Each row is a point. The ring and each string are closed loops that go straight from each point to the next, and from the last back to the first. Before rounding, they use only three directions, however many columns there are. Count how often each string passes through the ring. Passing back the other way cancels.

Ring (10 x 3):
7 32 1
-1 34 24
-9 30 34
-22 18 37
-28 3 27
-27 -13 3
-19 -16 -19
-12 -10 -30
-2 6 -34
5 21 -23
String (26 x 3):
-12 24 10
-2 19 15
10 34 35
5 44 43
-7 41 36
-16 28 17
-13 16 10
-13 13 21
-17 12 14
-16 1 22
-28 -15 31
-29 -27 22
-25 -29 10
-32 -32 2
-33 -7 -4
-21 9 -1
-16 -4 2
-21 -13 7
-33 -26 22
-38 -2 27
-31 14 22
-19 15 14
-10 10 19
-12 15 10
-17 30 19
-16 35 18
Times through: 3
String (30 x 3):
-8 17 4
8 21 3
26 35 -12
10 36 -23
-4 28 -19
-9 16 -8
0 8 -12
16 9 -44
12 16 -50
0 22 -32
-9 20 -12
1 12 -9
12 18 -13
22 33 -11
7 39 1
1 45 12
10 46 32
9 34 43
-4 18 24
-13 21 17
-19 26 23
-22 30 44
-17 24 60
-11 15 43
-11 14 17
-17 23 20
-16 35 37
0 40 57
5 28 33
2 21 16
Times through: 0

Ring (6 x 6):
-29 8 9 -22 -2 22
-27 10 22 -11 -18 5
24 9 1 18 -15 -9
34 -11 -17 11 2 -16
14 -23 -20 -10 14 -9
-11 -5 -8 -20 11 16
String (28 x 6):
-1 13 6 1 -10 10
-16 4 9 -11 -8 7
-39 -2 17 -27 -7 9
-60 8 25 -38 -7 27
-33 20 12 -21 -3 36
-4 14 0 -5 -2 21
-2 2 -1 -6 -2 7
-31 -11 6 -29 3 8
-37 -2 7 -32 4 21
-28 16 7 -21 1 34
-13 22 5 -8 -4 31
-17 20 9 -9 -7 26
-50 14 26 -27 -13 24
-59 4 33 -32 -17 10
-46 -2 28 -26 -16 0
-36 8 30 -13 -24 -2
-5 20 20 9 -26 0
13 18 6 15 -17 2
7 5 1 4 -8 0
-3 -9 6 -5 -10 -14
29 9 2 23 -19 -15
53 25 -3 44 -24 -11
43 24 -4 35 -19 -3
11 7 -2 5 -6 3
0 -1 6 -1 -11 -9
-8 3 18 2 -22 -13
-12 17 24 5 -28 -3
-16 19 22 0 -23 7
Times through: 4
String (24 x 6):
-19 19 4 -15 0 34
-16 18 -1 -16 6 39
-29 3 -2 -31 12 33
-29 -13 2 -31 7 8
-13 -6 1 -17 2 5
-35 -9 5 -33 6 15
-41 7 10 -32 2 30
-33 23 15 -19 -6 36
-31 24 19 -14 -13 29
-48 21 33 -20 -22 21
-10 19 14 0 -16 11
-5 6 7 -2 -10 2
-12 0 13 -6 -15 -7
-9 -5 10 -6 -11 -10
3 1 2 -1 -7 -2
15 11 1 12 -12 0
-6 -6 7 -6 -9 -10
-2 5 16 6 -23 -14
-5 17 23 10 -29 -6
-5 21 17 7 -22 6
-5 11 8 -2 -11 8
-29 -5 14 -20 -7 1
-54 1 25 -34 -9 14
-46 13 18 -29 -5 31
Times through: 2

Ring (8 x 11):
-7 19 -2 -9 -11 19 -3 -21 -10 -19 -45
-11 9 2 -18 1 12 -1 -14 -9 -29 -37
-8 4 6 -20 8 -2 3 -6 -8 -26 -19
0 2 8 -13 11 -18 2 -2 -13 -16 1
6 2 5 -2 8 -21 -8 -10 -22 -8 5
7 7 2 4 2 -16 -11 -15 -23 -4 -1
5 21 -3 6 -14 4 -6 -20 -16 0 -24
-1 24 -4 -1 -16 15 -3 -21 -11 -8 -39
String (30 x 11):
1 8 2 -4 1 -7 -7 -14 -18 -12 -13
4 14 2 -3 -3 -7 0 -10 -12 -5 -11
2 7 1 -1 1 -6 -11 -18 -22 -12 -14
6 2 -2 11 2 -11 -27 -29 -36 -8 -8
11 15 -3 14 -9 -8 -16 -24 -26 4 -10
10 22 -3 10 -14 -3 -7 -19 -18 6 -16
8 22 -6 15 -17 6 -16 -29 -24 3 -27
2 16 -6 8 -12 10 -18 -31 -24 -8 -34
5 31 -6 9 -25 16 -4 -24 -12 4 -38
4 31 -3 1 -21 12 5 -16 -6 2 -33
2 22 0 -4 -11 4 5 -11 -7 -5 -24
-1 18 -1 -5 -9 8 -1 -16 -10 -11 -30
-1 28 -1 -7 -17 14 9 -12 -2 -6 -36
-12 21 -5 -11 -14 31 -4 -26 -9 -25 -60
-16 11 -4 -15 -5 28 -10 -28 -14 -35 -59
-18 10 -2 -19 -3 28 -7 -25 -12 -37 -58
-5 20 2 -15 -8 10 10 -8 -2 -15 -32
-2 15 2 -11 -4 2 4 -9 -7 -14 -24
-7 8 2 -14 2 4 -2 -14 -12 -23 -27
-16 -5 4 -24 14 7 -8 -16 -16 -42 -33
-13 -2 6 -26 14 0 0 -8 -10 -36 -24
-3 12 8 -21 4 -8 15 4 0 -16 -11
1 16 5 -12 -2 -7 11 -1 -4 -8 -11
0 7 9 -17 8 -16 10 3 -5 -14 -1
1 1 11 -18 14 -25 10 7 -7 -15 10
4 16 6 -9 -2 -12 11 0 -5 -4 -4
2 9 4 -8 3 -11 1 -7 -13 -10 -7
1 -4 5 -7 13 -19 -11 -12 -23 -18 0
3 -7 6 -3 16 -25 -15 -13 -28 -16 8
4 -7 4 0 15 -23 -20 -17 -32 -16 5
Times through: 2

Ring (9 x 14):
17 -14 -18 25 4 5 1 -18 22 18 -11 1 2 -9
14 9 -9 3 -6 -1 4 -6 25 3 6 -9 -6 6
9 32 2 -24 -11 -8 2 5 8 -11 16 -11 -8 17
8 35 4 -33 -7 -12 -3 6 -15 -14 10 -3 -2 15
9 22 2 -30 4 -12 -12 1 -44 -6 -8 13 9 4
10 2 2 -14 10 -5 -12 -5 -44 8 -17 17 13 -3
13 -20 1 10 11 6 -5 -10 -19 24 -17 12 10 -7
15 -32 -6 27 12 10 -2 -17 -1 31 -19 10 9 -12
18 -33 -17 37 12 10 -1 -23 13 31 -22 8 8 -17
String (31 x 14):
22 -36 -35 49 18 7 -6 -35 11 30 -36 17 15 -31
21 -24 -32 42 10 6 -1 -29 29 23 -22 5 6 -21
14 2 -6 11 -9 5 10 -6 44 10 13 -17 -11 9
11 6 2 -2 -6 2 5 -1 18 7 10 -10 -7 11
13 4 -6 0 0 -1 -1 -7 3 7 -3 0 1 1
14 11 -13 -1 0 -5 -3 -9 4 1 -4 1 2 -1
13 27 -10 -11 -11 -7 4 -2 25 -10 13 -12 -9 11
11 33 1 -17 -19 -5 11 6 41 -11 29 -24 -18 24
10 25 4 -13 -17 -2 11 6 39 -6 27 -23 -17 23
12 7 0 -4 -4 0 3 -2 11 6 6 -6 -4 8
14 2 -11 4 3 -2 -3 -11 0 7 -8 4 4 -3
17 -3 -21 15 5 -2 -4 -18 8 9 -14 5 5 -10
18 -11 -23 22 9 0 -5 -21 4 15 -21 10 9 -16
14 -6 -8 9 3 2 -1 -11 6 13 -7 2 3 -3
14 -9 -2 14 -1 7 6 -7 25 17 3 -7 -4 4
17 -31 -12 36 7 12 4 -19 27 31 -12 0 2 -10
21 -55 -23 57 21 16 -3 -32 13 46 -35 15 14 -29
19 -43 -20 41 22 10 -9 -29 -11 37 -38 22 19 -28
16 -22 -14 19 16 3 -10 -20 -20 23 -28 19 15 -18
14 -14 -9 11 11 2 -7 -14 -16 18 -19 13 11 -11
16 -30 -13 22 21 4 -13 -22 -32 29 -36 25 20 -23
14 -32 -3 19 18 8 -8 -16 -27 31 -28 19 16 -15
12 -30 6 15 13 10 -4 -10 -17 32 -17 12 10 -7
11 -9 10 2 0 7 4 -1 6 18 4 -4 -3 8
13 -8 -2 5 6 3 -3 -8 -7 16 -9 6 5 -2
12 -11 1 7 4 5 0 -7 -1 18 -6 3 3 0
12 -15 5 11 2 9 4 -5 11 22 1 -3 -2 4
16 -40 -4 35 11 16 2 -17 13 38 -16 5 5 -10
21 -56 -24 55 24 15 -7 -34 0 46 -41 21 18 -32
18 -30 -21 32 17 6 -7 -25 -6 28 -30 17 15 -22
16 -15 -16 18 11 2 -6 -18 -6 19 -21 12 10 -14
Times through: 1
String (29 x 14):
10 19 4 -15 -9 -3 4 4 11 -2 14 -10 -8 15
7 41 15 -34 -22 -6 11 16 29 -15 37 -26 -20 34
8 44 4 -34 -16 -12 4 10 12 -20 24 -16 -12 24
11 30 -5 -21 -8 -10 -1 0 1 -12 8 -5 -4 11
13 6 -9 -2 3 -4 -5 -9 -9 5 -9 6 5 -2
10 16 4 -10 -11 -1 7 3 24 0 18 -15 -11 17
12 17 -1 -4 -14 0 11 1 40 -1 21 -20 -15 17
18 -1 -22 21 -2 1 4 -17 36 9 -3 -6 -3 -5
19 -17 -27 30 10 2 -4 -25 12 18 -22 9 9 -18
23 -39 -38 55 19 8 -6 -37 17 33 -37 16 15 -33
21 -43 -24 53 14 14 1 -29 29 38 -24 7 7 -22
15 -23 -6 25 5 10 4 -13 21 26 -7 -1 1 -4
14 -12 -4 12 4 5 0 -10 6 18 -6 2 2 -2
17 -30 -18 29 19 5 -10 -24 -17 28 -33 21 17 -23
18 -52 -14 46 22 15 -5 -27 -6 45 -35 19 16 -25
15 -41 -2 34 13 15 1 -16 6 39 -18 7 7 -11
12 -20 6 15 2 11 6 -5 16 26 1 -4 -2 4
13 -5 -1 4 3 3 0 -7 1 14 -4 2 2 1
17 -28 -15 26 17 5 -8 -22 -15 27 -30 18 15 -20
20 -53 -22 51 24 14 -7 -32 -5 44 -41 22 19 -31
21 -57 -23 60 21 17 -2 -33 15 47 -35 15 14 -29
17 -30 -9 35 4 14 7 -16 34 31 -6 -4 -1 -6
13 -5 -3 7 1 3 1 -8 9 13 -2 -1 0 1
15 -8 -11 13 4 2 -1 -13 8 15 -9 3 3 -5
13 1 -2 5 -4 3 6 -5 24 10 7 -9 -6 7
14 12 -7 5 -12 1 11 -4 47 2 18 -19 -14 13
13 24 -8 -7 -12 -5 7 -2 34 -7 17 -16 -12 13
13 19 -9 -9 -4 -7 -2 -5 5 -4 2 -2 -1 5
12 13 -4 -8 -2 -4 -1 -4 0 1 1 -1 0 5
Times through: 0

Ring (9 x 14):
14 5 7 1 -9 -3 -1 16 -12 4 -14 -5 -6 -4
26 7 15 7 -5 11 5 -4 -9 -6 -14 -23 -5 5
31 6 13 16 1 16 13 -23 -4 -14 -5 -29 2 14
24 1 2 22 3 3 19 -19 1 -11 2 -27 10 12
7 -8 -18 24 3 -23 23 1 4 1 11 -11 18 2
-4 -7 -25 17 0 -33 15 13 1 7 16 11 18 -1
-8 1 -19 4 -5 -26 -3 17 -8 7 15 35 11 3
-5 5 -10 -2 -8 -19 -10 20 -13 7 7 35 3 2
5 5 0 -3 -10 -11 -7 23 -13 7 -8 13 -4 -4
String (26 x 14):
-2 -9 -28 24 4 -33 22 4 5 4 21 4 24 3
-3 -3 -23 17 2 -25 11 0 0 1 23 19 20 10
-18 -12 -40 19 1 -51 15 24 3 14 26 28 26 -4
-8 -9 -27 13 -3 -40 12 27 -1 14 11 13 15 -9
5 -1 -10 10 -3 -18 7 11 -5 4 4 5 8 0
5 6 -5 5 -4 -7 -2 0 -9 -2 10 20 6 11
-9 12 -10 -7 -7 -12 -20 7 -16 0 21 60 6 16
-15 7 -15 -10 -11 -25 -19 28 -17 11 13 58 3 3
-4 -4 -15 4 -8 -31 2 33 -8 15 -1 14 4 -12
4 1 -7 5 -6 -16 1 17 -8 6 -1 9 3 -2
8 10 4 -3 -8 -1 -10 7 -14 -1 0 21 -3 8
8 9 7 -8 -12 -4 -13 22 -17 6 -12 16 -10 -3
8 -2 1 -2 -13 -19 0 41 -13 16 -24 -9 -10 -21
12 0 1 5 -7 -11 5 20 -8 7 -13 -10 -3 -8
12 -1 -2 9 -5 -12 9 16 -6 5 -9 -13 1 -6
21 -2 6 9 -6 -6 11 16 -6 5 -20 -30 -4 -10
40 12 30 7 -4 30 5 -19 -10 -15 -22 -39 -12 11
32 13 21 9 -2 26 3 -26 -9 -17 -7 -19 -4 19
16 3 1 11 -2 -2 7 -3 -6 -4 -1 -7 4 6
17 -3 -3 16 -1 -10 16 4 -2 1 -6 -23 5 -2
33 3 11 23 4 15 21 -28 1 -16 -3 -40 6 15
33 5 10 24 6 19 20 -38 2 -20 4 -34 9 23
24 3 2 21 4 7 17 -27 1 -14 8 -20 11 18
11 1 -5 12 -2 -9 9 2 -4 -1 3 -3 7 4
6 -11 -19 22 1 -29 24 14 4 7 3 -18 15 -8
1 -16 -30 29 4 -40 31 15 9 10 11 -17 23 -9
Times through: 0
String (32 x 14):
4 -2 -10 9 -5 -20 7 18 -6 7 0 3 6 -4
-3 -4 -15 4 -8 -31 3 34 -8 15 -3 11 4 -13
-5 3 -8 -7 -12 -23 -11 36 -15 14 -4 28 -3 -9
-1 9 1 -13 -15 -13 -19 33 -20 11 -9 32 -9 -6
4 7 4 -11 -14 -10 -15 33 -19 11 -15 19 -11 -9
14 13 11 -5 -9 8 -12 3 -16 -4 -6 14 -7 9
13 6 4 4 -5 -1 -1 2 -10 -2 -2 3 0 6
13 2 1 6 -6 -7 4 11 -8 2 -7 -6 0 -1
16 -1 3 7 -7 -9 8 19 -7 6 -17 -20 -4 -10
30 6 19 4 -7 12 4 4 -10 -3 -25 -32 -11 -3
38 14 29 4 -5 31 1 -19 -12 -15 -20 -30 -12 13
27 12 17 7 -3 20 1 -20 -10 -14 -5 -12 -3 17
17 5 3 10 -3 1 6 -5 -6 -5 -1 -7 3 8
22 7 9 10 -2 10 5 -15 -7 -10 -1 -10 2 14
28 11 14 11 0 20 5 -27 -7 -17 1 -13 2 21
18 6 4 11 -1 4 6 -12 -6 -8 2 -6 4 12
15 -3 -5 17 -1 -10 16 2 -1 0 -2 -19 7 0
22 -7 -5 27 4 -8 28 -8 5 -4 -2 -39 12 2
13 -6 -10 20 0 -17 21 5 2 2 0 -21 11 -2
11 -9 -15 23 1 -23 25 8 4 4 2 -23 14 -5
9 -13 -22 31 5 -28 33 3 9 3 9 -27 21 -3
5 -14 -27 32 7 -32 33 0 10 3 17 -19 26 0
9 2 -10 16 2 -9 10 -11 -2 -6 16 6 14 14
8 1 -7 12 -2 -12 8 3 -4 0 5 2 8 5
0 -9 -21 17 -2 -32 16 20 0 10 5 -2 13 -8
-16 -16 -41 21 0 -56 21 33 5 19 18 13 24 -13
-18 -10 -38 15 -1 -49 11 26 0 14 24 32 23 -4
-11 2 -22 6 -2 -26 -3 8 -7 4 25 43 16 11
1 7 -8 4 -3 -9 -5 -2 -9 -3 16 30 8 14
-4 8 -11 1 -5 -13 -9 4 -11 0 17 40 8 13
-8 9 -12 -4 -7 -15 -15 10 -14 2 18 51 7 12
0 8 -6 0 -6 -10 -8 7 -12 1 10 31 4 9
Times through: 4

Ring (9 x 14):
6 30 14 -2 0 26 -29 8 -13 26 5 -3 -33 40
7 20 1 6 -2 30 -30 10 0 22 2 -1 -38 25
9 -2 -9 16 -9 25 -25 9 19 11 -5 1 -29 0
9 -12 -5 16 -13 15 -18 6 22 5 -12 3 -18 -9
9 -20 10 10 -19 -2 -9 1 18 0 -17 5 2 -11
9 -19 25 6 -22 -12 -5 1 13 3 -10 5 16 -6
9 -10 34 3 -21 -13 -7 4 8 10 3 3 19 4
8 4 37 -1 -16 -6 -12 6 -2 18 10 0 10 19
6 24 31 -6 -7 9 -21 7 -14 26 10 -2 -12 39
String (27 x 14):
6 3 39 -8 -15 -12 -7 -3 -11 11 -9 2 11 23
10 -9 45 3 -24 -19 -6 8 8 16 17 1 30 5
12 -11 39 11 -25 -14 -10 15 20 21 33 0 29 -2
8 3 22 4 -13 4 -17 7 4 16 5 1 -4 14
6 13 23 -5 -8 7 -17 1 -10 15 -7 1 -12 28
4 31 37 -14 -4 8 -20 2 -27 25 2 -2 -13 50
4 39 36 -12 -1 14 -26 7 -27 33 14 -4 -20 56
7 32 25 -1 -3 21 -30 14 -12 34 24 -5 -23 43
8 8 15 6 -10 13 -21 9 5 19 7 0 -14 16
6 17 17 -3 -6 14 -21 3 -9 18 -5 0 -21 29
4 33 14 -9 2 25 -27 1 -23 22 -10 -1 -38 47
5 32 0 2 3 38 -35 10 -9 26 2 -3 -49 38
9 13 -9 17 -4 36 -33 16 16 23 12 -2 -40 11
10 2 -5 18 -9 25 -27 14 20 18 8 0 -27 2
7 10 9 2 -7 16 -21 3 -1 14 -9 1 -23 19
5 12 4 1 -4 21 -22 1 -4 11 -19 2 -31 22
7 2 -7 9 -6 24 -22 3 9 7 -20 3 -32 7
13 -29 -24 33 -18 22 -21 13 48 2 -6 4 -20 -36
12 -27 -11 26 -19 12 -16 10 40 2 -6 4 -10 -29
10 -10 7 13 -16 7 -16 7 19 9 -3 2 -7 -5
7 1 15 1 -11 6 -14 0 0 8 -16 3 -11 14
6 -10 15 -1 -15 -3 -7 -6 2 -2 -31 6 -2 4
10 -32 16 10 -25 -14 -1 -2 23 -6 -21 7 18 -21
10 -32 23 9 -27 -19 1 -1 22 -4 -16 7 25 -20
12 -30 24 14 -27 -17 -3 6 28 2 0 5 26 -21
9 -11 22 7 -19 -4 -11 5 13 10 0 3 8 0
6 7 26 -6 -11 1 -13 -2 -9 11 -13 2 -5 23
Times through: 5
String (30 x 14):
11 -33 15 13 -26 -14 -2 1 27 -5 -16 7 19 -24
11 -29 18 15 -25 -11 -5 5 27 2 -4 5 19 -21
10 -15 19 10 -20 -4 -10 6 17 8 0 3 8 -6
6 5 23 -3 -11 2 -13 -1 -5 11 -12 2 -6 20
7 -3 33 -4 -17 -10 -7 -2 -3 8 -11 3 10 14
10 -18 44 2 -27 -25 -1 3 10 8 6 3 35 -2
11 -17 48 4 -28 -26 -2 7 12 13 17 2 39 -2
7 7 42 -8 -15 -10 -9 0 -11 15 0 1 12 26
6 11 29 -5 -11 2 -15 1 -9 16 -4 1 -4 26
8 7 26 0 -12 3 -16 5 -2 17 3 0 -3 20
10 4 29 8 -16 2 -18 14 10 24 25 -1 5 12
8 24 39 -2 -10 5 -22 14 -9 33 31 -4 -1 37
3 40 37 -16 0 13 -24 3 -33 30 5 -3 -21 60
3 32 27 -14 -1 14 -21 -1 -28 21 -10 -1 -24 50
6 12 18 -1 -8 11 -19 3 -5 16 -5 1 -15 24
8 11 14 6 -9 15 -23 9 3 20 7 -1 -17 19
8 26 7 7 -2 31 -33 15 -1 29 17 -4 -35 31
6 39 -1 3 6 44 -39 14 -10 32 11 -5 -55 44
6 29 -2 5 2 38 -34 11 -5 25 3 -3 -48 34
9 15 -14 18 -2 41 -36 18 17 24 13 -2 -46 12
10 1 -8 20 -9 28 -28 16 24 18 11 0 -29 -1
8 5 5 8 -9 17 -22 7 8 14 -3 1 -21 11
6 11 9 0 -6 17 -20 1 -5 12 -15 1 -25 22
6 7 -3 5 -5 23 -22 1 3 8 -21 2 -33 14
13 -26 -26 33 -16 25 -23 14 47 3 -6 4 -25 -33
13 -27 -14 29 -19 15 -18 12 43 3 -3 4 -12 -31
10 -15 2 16 -16 9 -16 8 24 6 -5 3 -8 -11
8 -3 12 6 -13 7 -16 4 8 10 -7 2 -9 6
6 0 15 -1 -11 5 -13 -3 -2 6 -21 3 -11 14
8 -25 12 6 -20 -9 -3 -5 15 -7 -31 7 7 -13
Times through: 1

Ring (7 x 14):
-2 -2 2 -6 -3 5 1 -7 1 9 3 -7 -3 -3
12 -11 -8 -7 -3 21 -1 4 -3 28 11 1 -3 2
15 -11 -12 -2 3 25 1 9 -6 26 9 6 -3 4
12 -6 -8 7 10 19 5 13 -3 9 -1 8 4 9
-6 8 6 13 15 -4 8 2 4 -23 -16 -2 8 7
-23 16 16 7 11 -20 8 -19 4 -36 -18 -15 -1 -6
-23 14 15 1 5 -19 5 -24 3 -27 -12 -17 -6 -10
String (30 x 14):
-18 16 12 14 18 -16 10 -10 3 -39 -21 -8 2 0
-21 18 17 16 18 -22 11 -10 7 -47 -26 -10 7 2
-26 20 19 12 14 -26 10 -18 6 -47 -24 -15 3 -3
-43 28 27 7 12 -41 9 -40 3 -60 -25 -27 -10 -17
-32 20 20 2 7 -28 6 -34 1 -40 -16 -23 -11 -16
-35 20 23 -1 4 -31 5 -35 5 -40 -16 -26 -8 -16
-13 7 11 0 2 -10 4 -12 5 -14 -8 -12 1 -3
-2 1 3 1 4 3 4 -2 2 -2 -4 -4 2 2
-8 4 5 -1 4 -2 3 -11 0 -6 -4 -8 -4 -4
-18 8 10 -6 0 -10 2 -25 -1 -11 -3 -16 -12 -13
-16 6 11 -7 -3 -10 1 -22 2 -7 -2 -17 -8 -11
-9 3 9 -5 -3 -5 2 -11 5 -3 -3 -12 1 -3
-22 11 15 -6 -1 -17 2 -27 3 -17 -6 -20 -8 -13
-25 14 15 -3 2 -19 4 -30 0 -23 -9 -20 -11 -15
-19 11 11 0 5 -13 4 -22 0 -20 -8 -15 -8 -10
-13 8 8 2 6 -8 5 -15 0 -16 -8 -11 -5 -6
-32 21 20 5 10 -28 7 -31 2 -44 -19 -21 -9 -13
-32 22 20 8 13 -29 9 -29 2 -48 -22 -19 -6 -11
-17 12 10 5 10 -12 6 -17 -1 -24 -12 -11 -6 -7
-3 3 3 7 10 1 6 0 2 -11 -9 -2 4 4
3 1 1 12 13 5 7 12 5 -11 -13 3 12 12
11 0 -2 20 19 11 10 25 6 -13 -17 11 20 21
7 1 -3 15 17 9 8 14 1 -10 -12 7 10 13
18 -7 -8 16 16 20 8 29 4 2 -9 15 19 22
12 -5 -5 9 11 16 6 18 3 4 -6 8 12 15
13 -6 -6 10 11 17 6 20 3 5 -6 9 13 16
15 -5 -7 15 16 18 8 24 2 -1 -10 12 15 19
7 1 -3 16 18 10 9 16 1 -11 -13 8 11 14
-8 8 4 9 14 -3 7 -6 -1 -19 -12 -4 -2 0
-8 7 5 8 12 -4 7 -6 0 -18 -11 -5 0 0
Times through: 0
